Each row is a point. Each copy is the shape, with its points in the same order, turned, moved and blurred by noise. Some copies are also mirrored. Which?

Shape (5 x 2):
[[-11  51]
 [ -6  31]
 [ -5 -24]
 [ -9 -17]
 [ 45  -7]]
Copy 1, 5 rows:
[[-10  50]
 [ -4  31]
 [  1 -19]
 [ -5 -16]
 [ 52  -1]]
Copy 1 is: only turned
Copy 2, 5 rows:
[[  3  54]
 [  3  37]
 [  0 -20]
 [ -1 -12]
 [ 55  -5]]
Copy 2 is: only turned
Copy 3, 5 rows:
[[ 33  53]
 [ 20  37]
 [-22   1]
 [-20   9]
 [ 23 -27]]
Copy 3 is: only turned

Shape (9 x 3):
[[-15   5  -7]
 [ 36 -33  -4]
 [  2 -12 -14]
 [-34  25 -20]
 [-16  29 -17]
 [ 51 -29  23]
 [ -2   0  31]
 [-27  19 -16]
 [ 66 -13  -5]]
Copy 1 (9 x 3):
[[  1  16 -11]
 [ 22 -39 -39]
 [  3  -4 -29]
 [ -2  43 -13]
 [ 13  37 -17]
 [ 37 -58 -22]
 [ 16  -8  16]
 [  1  36 -17]
 [ 55 -40 -50]]
Copy 1 is: only turned
Copy 2:
[[-12  19  -2]
 [ 15 -34 -21]
 [-11  -3 -11]
 [-27  46  -3]
 [-13  41 -14]
 [ 44 -37 -14]
 [ 24  10  18]
 [-22  37  -2]
 [ 37 -31 -50]]
Copy 2 is: only turned
Copy 3, 9 rows:
[[  2   8   6]
 [ 18 -49  25]
 [ 12 -13   6]
 [ -6  29 -14]
 [-16  15 -12]
 [  2 -58  51]
 [ -9   2  45]
 [ -7  25  -9]
 [ -8 -72  23]]
Copy 3 is: mirrored

Shape (6 x 3):
[[ 17   7  15]
 [  7  11  49]
 [ 15  56   2]
 [  3   5 -47]
 [-54  -7  15]
 [-11 -14 -18]]
Copy 1:
[[ 21  22   5]
 [  7  57  11]
 [ 34  32 -46]
 [ 22 -36 -28]
 [-48   7 -10]
 [ -6 -22  -4]]
Copy 1 is: only turned
Copy 2:
[[  7  27   7]
 [ -6  34  40]
 [-25  54 -19]
 [ -1  -2 -44]
 [-42 -28  34]
 [  2 -20  -9]]
Copy 2 is: only turned
Copy 3 (6 x 3):
[[ -4  11  24]
 [-34  20  38]
 [-11  53 -12]
 [ 22  -8 -32]
 [-58 -27 -12]
 [ -5 -29 -13]]
Copy 3 is: only turned
Copy 4 (6 x 3):
[[ -8  10 -15]
 [-42  25   1]
 [ 16  53   5]
 [ 47  -6  -7]
 [-12 -31  43]
 [ 19 -22   4]]
Copy 4 is: mirrored

Shape, 8 rows:
[[ -7   0 -16  16]
 [ 43  26  -7   3]
 [ 33 -28 -30  24]
 [ 43 -18   9  55]
 [ 42  38   0  -7]
 [-40   7   2  26]
 [ 21 -11  10 -20]
 [-47 -24  18 -42]]
Copy 1:
[[-11   4 -14   9]
 [ 25  17  26  15]
 [ 27 -15 -28  22]
 [ 23 -49   7  29]
 [ 24  27  40   9]
 [-54  -9  -5   6]
 [ 16   3   3 -31]
 [-37  14 -22 -67]]
Copy 1 is: only turned
Copy 2:
[[-15   3 -11  15]
 [ 34  22  -1  39]
 [  8  -5 -49  39]
 [  9 -34 -19  66]
 [ 43  28  14  34]
 [-37  -9  13   2]
 [ 37  -8 -11  -1]
 [  0 -19   1 -62]]
Copy 2 is: only turned

Shape (12 x 6):
[[ 51  -4 -20 -45  -8  -5]
 [-57  -8  39  18  60 -11]
 [-40 -31  13  46  21   8]
 [ -8  27   7  24  30 -54]
 [ 36  -6 -26 -16   3   2]
 [-26 -17 -20   2  39   8]
 [ 10 -18 -39 -22  -6 -16]
 [ 28 -11 -21  -9 -25   0]
 [ 13  41 -31 -17  -9  12]
 [-22  34  34  -6   6 -45]
 [ -4 -13 -18 -36   8 -11]
 [ -6 -16  19  41  35   6]]
Copy 1:
[[ 27  23 -17  17  11 -42]
 [-62 -40  54   2  52  30]
 [-41 -64   6  16  33  32]
 [ 26 -34  57  -4  59  11]
 [ 21   1 -18  20  29 -21]
 [-31 -14  -7   4  53  10]
 [ 15  -9 -21 -16  36 -30]
 [ 28 -10 -25  10   9 -15]
 [ 35  32  -7   1  26  19]
 [ 11 -14  72 -21  17  15]
 [ -5   1  -4 -15  32 -28]
 [-25 -42  17  41  42  19]]
Copy 1 is: mirrored
Copy 2:
[[ 57 -30   4 -32  -7 -10]
 [-68 -17  16  31  43  17]
 [-48 -25 -17  42   1  39]
 [-17  19   8  36  15 -31]
 [ 44 -21  -8 -12  -1   6]
 [-15 -18 -23   1  35  25]
 [ 24 -24 -33 -19  -2  -8]
 [ 34 -19 -13 -12 -29   5]
 [ 30  26   1 -30  -6  14]
 [-33  13  33   4  -2 -34]
 [  5 -28 -13 -28  13  -8]
 [-17 -21   6  47  11  33]]
Copy 2 is: only turned
Copy 3 (12 x 6):
[[ 54   3   6 -33  12  -4]
 [-79  -4  28  33  41 -21]
 [-59 -25 -16  32  10  -6]
 [ -9  19   6  42  37 -55]
 [ 35  -6  -9 -19  21 -10]
 [-38 -11 -15 -15  35 -16]
 [ 16   1 -17 -32   1 -30]
 [ 33   2 -21 -12  -5  -2]
 [ 26  42 -25 -12  32   5]
 [-15  45  31  40  18 -33]
 [  1   8   9 -37  10 -21]
 [-32 -30  -4  37  33  -5]]
Copy 3 is: only turned

Shape:
[[ 22  21  35  57 -35   5 -13   9]
 [ 11  -9 -20 -33  28   9 -24  26]
 [ -7  36 -20 -27 -11 -45   9  42]
 [-16  17 -70  19   0  -1 -12 -38]
 [-50  -7 -39   9 -50  13 -11 -53]
 [-19   3   3   3   1 -13  -3 -48]
 [ 46  -6  17  43 -29  26  17  33]
 [-43  -8 -24  26  -4   4  12 -40]
 [ 19  -7  27  42 -14   4  15  33]
 [-52   5 -18  -6  14 -46 -40  15]
 [ 11   6  37  43  -1  -1  15  23]
 [-16   2 -28  -4 -22 -49 -17 -32]
 [ 22  32  35  16   2  35   3  36]]
Copy 1:
[[ 20 -21  20  40  32   7 -29 -40]
 [ 13  17 -17 -37   8  -7 -15  38]
 [-19 -52   3 -28  31 -35  16  30]
 [ 16 -12 -55 -24 -15  -7  40 -33]
 [-25 -33 -54   6 -26  47  15 -35]
 [-29  12  -9  12 -26  -8  12 -23]
 [ 59 -15  33  28  34  30 -12   7]
 [-14   4 -45  26 -20  16  36 -11]
 [ 38  -8  27  46  33  13  -9  12]
 [-35 -16 -56   2   1 -43 -16  20]
 [ 22  -1  25  50  35  -3  -7  -1]
 [-25 -33 -18  -5 -33 -22   5 -14]
 [ 22  12  26   9  62  16  -4   1]]
Copy 1 is: mirrored
Copy 2 (13 x 8):
[[ 23 -44  16  19 -39  19 -22   6]
 [ 16  15 -17   1  59 -11 -11   3]
 [ -8  15  -6 -59  -1 -29 -13   5]
 [-37  64   6  18   2  15 -24 -26]
 [-83   3  16  14   6  52 -25 -40]
 [-21   6  16  17  15   4  23 -43]
 [ 32 -31  -3  14 -15  37  -4  53]
 [-50  19  20  34   3   9   6 -14]
 [ 19 -39   1  15 -12   6   4  47]
 [-40   5  -9  -4  36 -57 -34 -28]
 [ 24 -35  20  21 -17  -2   7  28]
 [-37   6 -17 -10  -4  -7  -4 -45]
 [ 55 -30  41  -2  11  19 -14  30]]
Copy 2 is: only turned

Shape, 11 rows:
[[ 17   4   4   9  79  10  15   2]
 [ 85 -18  28  -9 -38   2  20  23]
 [-15 -49  -3   1 -21  20  17  14]
 [ 67  11 -35   6 -12 -14 -35 -53]
 [ -7  19  10 -35  61   6  30   0]
 [-17   5   8   5  -9  37  31   1]
 [-12  30   2   1 -26 -21 -17 -31]
 [ 37   8  28  14 -45 -16  19 -17]
 [-18 -11  15  14 -44 -29  24  -1]
 [-11  26 -24   4 -16  -6  31  -1]
 [ 23   1  18  -2 -39 -23  37 -37]]
Copy 1 (11 x 8):
[[-17  -3   0  35  56 -29  -6  32]
 [ 53 -37  27 -22 -34 -58 -31   2]
 [-10 -47  17 -29 -12  14  23  10]
 [  5  -7 -33  14  -8 -30 -52 -71]
 [-33  28  -4   1  31 -35   6  46]
 [-24  -6  29   8 -23  -4  26  15]
 [ -1  37   0  -8 -15  10  -1 -40]
 [ 31   1  34 -14 -25 -33   3 -37]
 [ 22   2  22 -33 -15   4  42 -24]
 [ -1  12 -16   6 -22 -11  37  -7]
 [  6   5  22 -29 -19 -45  18 -42]]
Copy 1 is: mirrored
Copy 2, 11 rows:
[[ -1  -5  -3   9  47  49  19  30]
 [ 64 -15  19  53 -54  -4   5  37]
 [-22 -37 -31  28 -34   5 -13   4]
 [ 83  36 -22  14  26 -17 -31 -12]
 [  1 -13   3 -33  10  46  33  21]
 [-22   6 -14  26 -39  49   4  -5]
 [  6  34   8  -3 -11 -14  -8 -45]
 [ 34  10   9  52 -36 -11  18 -27]
 [-21  -6  -4  35 -31 -30  15 -30]
 [-16  30 -19   1 -30   5  14  -5]
 [ 33   5 -14  30 -34 -11  35 -37]]
Copy 2 is: only turned
Copy 3 (11 x 8):
[[-52  75   3  19 -10  -9   6 -16]
 [ 31 -10   2   2 -66 -57  17  17]
 [-24 -32  21  27   2   2  15  24]
 [ 22   5 -63  -5 -34  -2   4 -71]
 [-54  61   5 -21 -13  13  16   2]
 [ -1  15  27  19 -12  37  27  14]
 [ 22   3 -17 -34  23  34   5 -20]
 [ 52 -11  -2  -9 -15 -10  30  -9]
 [ 20 -24   5  -5  30   6  33  22]
 [  5  10 -24   3  -5  44  35  20]
 [ 24 -11   1 -24  -3  -8  59 -15]]
Copy 3 is: mirrored

Shape:
[[ 11  24  -2  14  12  -3   8 -48 -13]
 [ 25  36 -28  -4 -18  19 -41 -32 -33]
 [  5 -41  34   8 -19 -14  38 -26 -12]
 [ 31  -8  28 -18  36  42  -3  -1 -21]
 [ 21  16 -35  10  37  -9  -7  14  37]
 [-27 -14  29 -13 -39  22  38  32 -37]
 [-17 -21 -12  31 -25   9  35   7  41]
 [ 31   2  14 -51  23 -32  10 -25  30]
 [-27 -43  18  34  40 -31 -41  12  26]
 [-35 -29 -24   0  31  40  18  15  11]
 [ 38 -37 -12 -47   4   2  22 -26 -25]
 [-24 -44  31   0 -13  -9 -44  10  38]]
Copy 1 (12 x 9):
[[-16  20  11  -1  43  -5  15   9 -32]
 [-38  36 -32 -37  11  -8  18 -19 -17]
 [  2  -2  34  48  16 -25 -34 -16 -35]
 [ 45  51   6  -5  -1   5 -11   0  -7]
 [ 17 -16 -21   2  24  -5  28  31  34]
 [ -4  11  39  24 -65 -33 -19  -4 -35]
 [-15 -24  15  68 -11 -12  20   3   7]
 [ 26  -2  38 -17  53 -31  -9 -14  32]
 [ -8 -21  -1  30  17  32 -58  49  32]
 [ 23 -17  18  24 -34  38  18  10   2]
 [ 37  -6  10 -13  13 -16 -15 -54 -24]
 [-25  -2  13  34  -8  10 -55   0  53]]
Copy 1 is: only turned
Copy 2 (12 x 9):
[[ 16 -12  -4   0   3  -2   0 -33 -34]
 [ 46  -4  12 -15 -12  48   1  13 -43]
 [-10  13 -68 -15  12 -24 -20 -21  -2]
 [ 17  25   0  19  40 -22   2  36 -14]
 [  0 -23  34  26 -31 -16   3   2  22]
 [-49  25 -72  17  14  23  -1  29 -14]
 [-19   6 -43  34 -27  13   3 -31  43]
 [-13   1  19 -47   3 -38  16  -4  11]
 [-18 -16  14  16  15  -9 -80 -11  47]
 [-12 -21 -20  51  31  13  11  12  40]
 [ 23 -12 -41 -36  14 -29  25  32   1]
 [-20  25  -6 -13   8  23 -56   0  59]]
Copy 2 is: mirrored
Copy 3:
[[ -2  -6  -9  43  35   7   3 -15  26]
 [-22  26   8  37  -7  19 -31 -38   3]
 [ 20 -54  20   3  11 -11  28  20  15]
 [ 24  -4 -33 -29  17  28 -23   3  -4]
 [-15  51 -32  16  18  29  38  22  28]
 [-15 -59  21 -41   1  31  39 -14 -19]
 [-37 -33 -10   9 -11  22  64  25  42]
 [ 48  30 -23   1  13 -27  43  -7  20]
 [-44  16  -2 -29  40 -31  19  69  28]
 [-41 -21 -60 -15  11  19  36  23  -9]
 [ 42 -11 -16  21 -17  -6  14   5 -28]
 [-37   5   7 -47 -10 -38  23  33  35]]
Copy 3 is: only turned

Shape, 16 rows:
[[ -16    6   30   35   11   25    0  -23   35    3   19]
 [ -10   -8    8    5  -11   -8   20   -3   34  -23   -1]
 [  -7  -10    3   -9  -19   20   46  -10    8    7   13]
 [ -12   95  -38  -12   -5   12   -5   16   33  -11   11]
 [ -12   39    7  -11  -23   15  -15   25  -44  -26   -1]
 [ -20    9   35    0   32   22    4   28   12   -3  -16]
 [ -16   -5  -97   46  -22   29  -17   26   26   35  -10]
 [  -8    3   16  -14   17    1    1    2   -8  -21    1]
 [  -8    7   19   -6  -16  -14   30   28   35   -8    2]
 [ -22    1   29   26  -11   -2   -7  -20   26  -12  -20]
 [ -16   26   28  -20  -25  -14   -5  -12   10   11  -12]
 [  31   -5   22  -16   -8   31   -2  -13   -5   -9  -30]
 [  88   32   23   18    0   17   -5   27 -121   -3  -17]
 [ -13   11  -36   29  -18   20   -9    1   21  -17  -17]
 [  -8  -15   19  -13  -24    3  -22   24   35  -15   19]
 [ -14  -14   25    2   50   -9  -13  -15   18   -6    4]]
Copy 1:
[[ 36  43   9  17  19 -10  -7 -50 -11   4 -13]
 [ 38  22   6 -10   5   3   8  -3  15 -12 -28]
 [ 26  11   9 -24 -19   9  26 -23   5  26 -10]
 [ 60  38 -22 -17  52  18  21  16  -4 -10  70]
 [ -8  31   3  10 -13   1   8  38 -11  -2  47]
 [ 15  29  39  28  33  14   5   8 -15  20 -10]
 [ 70 -76 -24   1  13  25 -34 -21 -14  -8  40]
 [ -5  28   4  11  17   4  14  10   7   5  -9]
 [ 53  28  29 -11   6   4  12  16  27   8 -13]
 [ 27  38   7  -4  10 -13 -27  -8 -14 -11 -28]
 [ 13  47   8 -34  14  -6 -22  11   9  16   4]
 [ -2  40 -15   5 -15  43 -13   5  -8  24 -18]
 [-29  35 -58  78 -61   1   2  65 -12  77  35]
 [ 46  -6 -19   0   6  15 -13  -3 -22 -26  11]
 [ 23  27  32   4   0  21 -17  -8  40 -20   2]
 [ -3  26   5  24  50  -5  -3 -18  14   6 -36]]
Copy 1 is: mirrored
Copy 2:
[[ 15  15  18   1  10  11  36   9  15  29  35]
 [-17 -24   2   8  -5  -7  43 -18  19   9  18]
 [ -9  -6 -25 -28   5  -7  52 -24  -6   2  21]
 [-36   5 -41   2 -13  51 -35   6  44 -17  22]
 [-12  -2  13 -16 -26  -9 -27 -11 -14 -41  -5]
 [ 16  -4   6  -3  -5 -27  16  37  27   0  14]
 [-37 -55 -45  26  56  47   5  32 -47   7   0]
 [ -3   2   8  -5   1 -33   9 -10  18 -10   8]
 [-12 -14 -19  22 -33 -12  42  -3  17  -2  20]
 [-10  -4  38   6  -8   7  38   1  18  26  -2]
 [-30  25   2  -5 -33  -6  20  -7   9  17 -12]
 [ 10 -20  -1 -33 -11 -29   2 -18   1  33 -11]
 [ 83   2  -7 -21 -15 -36 -57 -55 -50 -38 -67]
 [-25 -45   2  -1  20  32   6   2   0   6   1]
 [-29 -17   6  22 -27 -27  13   1 -11  16  43]
 [  3  17  18  21  31 -42  25   4  35  21  12]]
Copy 2 is: only turned

Shape (15 x 12):
[[ -5  30   2  -6   9  49   1 -31  19  -5 -38  35]
 [ 48  18 -42  28 -16  32  27  25 -20 -28   4  -9]
 [ 47 -33 -19  -9  22  -4 -20 -33  17  40  14 -46]
 [ -5 -49  11 -16  -1 -21 -20  11 -46  -4  25  15]
 [ 45   7  33 -26 -12  -6  -3  -6 -29 -35 -48 -34]
 [ 21 -10 -35 -33 -12   9 -14 -10 -40  25 -28 -47]
 [-23  31  47  10  29   6   4  -4   7  40 -27 -18]
 [-30 -30  25  29  13  13   9 -19 -43 -31  27 -47]
 [ 30  28  10   4  13  25  45 -30 -59   5  -1 -33]
 [-12   7 -31   0   7   2  -7  -1   9 -38 -45 -27]
 [ -7 -42  24   4  17  48   2   8   5   3 -38   2]
 [ -1  31  30  42  -9  14   4 -20  -7  11  -3  43]
 [ -7 -48  30   2 -19  29  39  26  22  30  29 -11]
 [-27  20   2   3  37 -26  23 -47 -17  29 -50  -7]
 [ -9   5   8  -1  36 -14  27 -10 -40 -19  34  26]]
Copy 1, 15 rows:
[[ 39  -6  -8  22 -77  12  -2 -26   0  13 -38   7]
 [ 15  41 -36  30  -7  19  19  58 -19  26 -58  -8]
 [ 20  29 -26 -17  59  22   3 -43  16  11 -25 -11]
 [-21  -3 -13  -8  25  20  29   5 -53 -11   4  54]
 [ 40  -7  16 -12   6   9 -23  25 -57 -29 -32 -25]
 [-24   6  -5  -6  26  37   0 -15 -36  13 -40 -42]
 [ 13 -11  54   2 -17 -19  19 -14  27   0 -13  -3]
 [  1  28   9  60  26   1  32   4 -30 -37  27   5]
 [ 28  50  36  20   0  14  35   7 -48  21 -24 -24]
 [ 11 -26 -37  29 -15  -9  -3  11 -17   0 -20 -33]
 [ 25 -34   3  40  -4  29  22  -9   2 -22 -47  26]
 [ 14  34  18  14 -50 -29   6   2  -4   5 -35  51]
 [  4  18  -7   4  12  32  78   8  24 -49 -44  30]
 [ 12 -18  22   7 -15 -47  31 -46 -25  26 -19 -17]
 [ 19  13  -1   5 -13  -6  54  10 -44  25  21  34]]
Copy 1 is: mirrored
Copy 2 (15 x 12):
[[ -3  -7  14  11  27  37  21 -15  18 -37 -47  25]
 [ 29  20  -2  -6   4 -28  47  43 -16 -50   0   8]
 [ 41 -13   2   0  14   9  16 -30   6  19  29 -74]
 [ 16 -21  35  10 -22  -5   3 -15 -39  28  58  33]
 [ 25  34  76 -24 -10 -26  18 -39 -32 -15 -18  -4]
 [ 56 -10  10 -34  -9  -7  21 -19 -28  30 -27 -18]
 [-28  33  20  30  12  35  15 -23  -6  40 -30  -2]
 [-20  26  -6  14 -53  13  42 -51 -41   2  43   7]
 [ 18  37   5 -13   4  -5  93 -28 -34   8 -10  -3]
 [-11 -18   2 -18 -24 -18  -3 -12 -24 -28 -33 -10]
 [ 13 -19  41  47 -30  42  17 -10  -8 -12 -10   0]
 [ -3  35  -3  48  40  12  15 -23   5 -12  -8  45]
 [ 11   3  25  52 -48  18  33  16  35  37  21  -4]
 [-33 -11  -4  16  23  -8  29 -60 -28  25 -49  -5]
 [-32  -8   4  10  14  -6  58 -13 -23   7  38  37]]
Copy 2 is: only turned
